Every row gives one point. The points of each table are mixes of a few directions, plus a little noise. Count the directions of each table, and those that both share. Where both have some left over, give the other angles between the two spaces (their principal angles), to ten degrees, smallest first.

First (6 x 3):
[[ 5.6 -2.2  0.2]
 [-5.5  1.5  1.7]
 [-2.9  2.8 -4.8]
 [ 0.0 -1.6  4.7]
 [ 1.3 -0.1 -1.3]
 [ 1.5 -0.4 -0.5]]
Second (5 x 3):
[[ 1.9  2.0 -2.2]
 [-5.2 -4.0  4.4]
 [ 4.7 -0.3 -0.2]
 [-2.7  0.0  0.4]
 [ 1.2  2.3 -2.4]]
Directions: first 2, second 2, shared 1; angles 30

First (8 x 6):
[[-5.1  1.2  1.7  0.0  0.3  2.5]
 [-8.1  1.3  1.9  0.7 -1.8  2.5]
 [ 2.1 -1.7 -2.2  1.3 -4.6 -4.1]
 [-1.7  0.5  0.7 -0.1  0.6  1.2]
 [-1.0  1.5  1.8 -1.3  4.5  3.5]
 [ 4.3 -0.8 -1.2 -0.2  0.4 -1.6]
 [ 7.9 -2.6 -3.3  0.7 -2.7 -5.4]
 [ 1.6  0.6  0.6 -1.0  3.2  1.5]]
Second (9 x 6):
[[ 0.7  2.2  4.7  2.0 -3.7  2.3]
 [ 0.1 -2.5  0.7  0.3 -1.3  1.4]
 [ 0.9  8.0  4.1  1.7 -1.9 -0.1]
 [ 0.5  3.2  2.1  0.9 -1.3  0.4]
 [-0.6 -7.3 -2.7 -1.2  0.8  0.8]
 [ 0.6  0.8  3.6  1.6 -3.1  2.2]
 [-0.2  0.3 -1.8 -0.8  1.8 -1.3]
 [-1.1 -4.2 -6.8 -2.9  5.2 -3.0]
 [-0.6 -0.3 -4.1 -1.7  3.6 -2.6]]
Directions: first 2, second 2, shared 0; angles 70, 80

First (8 x 11):
[[ 2.8  9.7  3.8 -2.6 -3.2 -1.7 -1.7 -3.4 -2.9 -1.5 -3.0]
 [-2.7 -3.4 -0.6  3.1  2.5  0.7  0.6 -0.4  1.7  0.5  0.5]
 [-0.7 -0.2 -1.0 -4.3 -0.7 -0.3 -1.4  0.8  0.2  0.1 -0.7]
 [-4.3 -4.6  1.4  2.3  3.0  0.8 -0.4 -0.6  2.2  0.6  0.5]
 [ 1.3  0.5 -6.7  1.7  0.1 -0.6  0.9 -3.1  4.3 -0.7 -3.2]
 [-3.0 -1.0 -2.4  1.7  3.3  0.7  1.1  1.8 -2.2  0.9  1.0]
 [-0.4 -2.4 -2.9  1.8  1.2  0.3  1.1  0.4  1.4  0.3  0.2]
 [ 6.7  1.3  8.5 -3.8 -6.2 -0.1 -0.1  4.5 -4.7 -0.1  4.6]]
Second (11 x 11):
[[ 3.5  1.5 -1.8 -1.5 -2.6 -0.6  0.1 -0.4  1.0 -0.6 -1.0]
 [ 2.1 -4.1  0.9  7.2 -0.1  0.6  2.3 -2.0  4.6 -0.2  1.0]
 [-2.6  4.2  6.5 -0.6  0.3 -0.6 -2.6 -3.6 -1.0 -0.7 -1.9]
 [-1.1 -5.4  0.4  3.0  1.6  1.2  1.3  1.9  1.1  0.9  2.7]
 [ 3.5  3.7 -0.5 -6.2 -4.2 -1.3 -1.9 -0.7  0.4 -0.9 -2.2]
 [ 3.6 -3.4  2.0  4.5 -1.4  0.7  2.3  1.0  1.4  0.1  2.9]
 [-1.7  0.1  1.7 -3.6  0.8  0.7 -0.2  5.7 -6.8  1.1  3.5]
 [-1.0  2.4 -4.5 -3.9  0.1 -0.9 -1.5 -1.6  1.2 -0.4 -3.4]
 [-5.1 -5.5  1.3 -5.8  1.8  0.8 -2.3  4.3 -1.1  1.5  2.2]
 [-5.4  3.6 -3.1  3.9  4.9 -0.3 -0.3 -5.1  1.0 -0.3 -4.2]
 [ 4.2  3.1 -3.0  3.0 -1.1 -0.2  2.7  0.3 -1.7 -0.4  0.3]]
Directions: first 5, second 5, shared 5
